Each row is a point. Each copy is the shape, with its points in the same order, stretched, turned, moved and blurred by noise. Say if it was mirrored as well.

Shape, 7 rows:
[[-10 -24]
 [ 43   5]
 [-25  -7]
 [ 59 -22]
 [-25 -11]
 [ 42  20]
 [-19  17]]
Copy 1, 7 rows:
[[ 15  23]
 [ 55 -35]
 [ -8  19]
 [ 78 -27]
 [ -6  24]
 [ 48 -48]
 [-11  -1]]
Copy 1 is: mirrored
Copy 2:
[[ 13 -18]
 [ 11  34]
 [-12 -21]
 [ 40  30]
 [ -9 -23]
 [ -5  39]
 [-30  -6]]
Copy 2 is: only turned
Copy 3, 7 rows:
[[-33  -6]
 [-23  54]
 [ -7 -13]
 [-53  52]
 [ -5 -14]
 [  1  54]
 [ 21   3]]
Copy 3 is: mirrored
Copy 4 (7 x 2):
[[-14 -19]
 [-34  53]
 [  9 -19]
 [-64  44]
 [  6 -22]
 [-24  64]
 [ 20   8]]
Copy 4 is: mirrored

Shape, 7 rows:
[[ 32  18 -52  -6]
 [-28 -15  43  58]
 [ -3 -36   0 -27]
 [ 45 -23  42 -13]
 [ 17  19  21 -25]
 [  1  13   5 -10]
 [  1  52 -28  31]]
Copy 1:
[[-33  23  50 -42]
 [-50 -42 -69  55]
 [ 27   0 -40 -35]
 [  1 -67 -24 -52]
 [ 16 -31  24 -15]
 [  1  -9  15   0]
 [-59  12  50  23]]
Copy 1 is: mirrored
Copy 2 (7 x 4):
[[ 11 -35 -22  29]
 [-44  30  25 -12]
 [ -2   7 -51 -26]
 [ 17  45 -37   8]
 [ 39  10  -6   5]
 [ 17  -1  -4   0]
 [  6 -35  38  29]]
Copy 2 is: mirrored
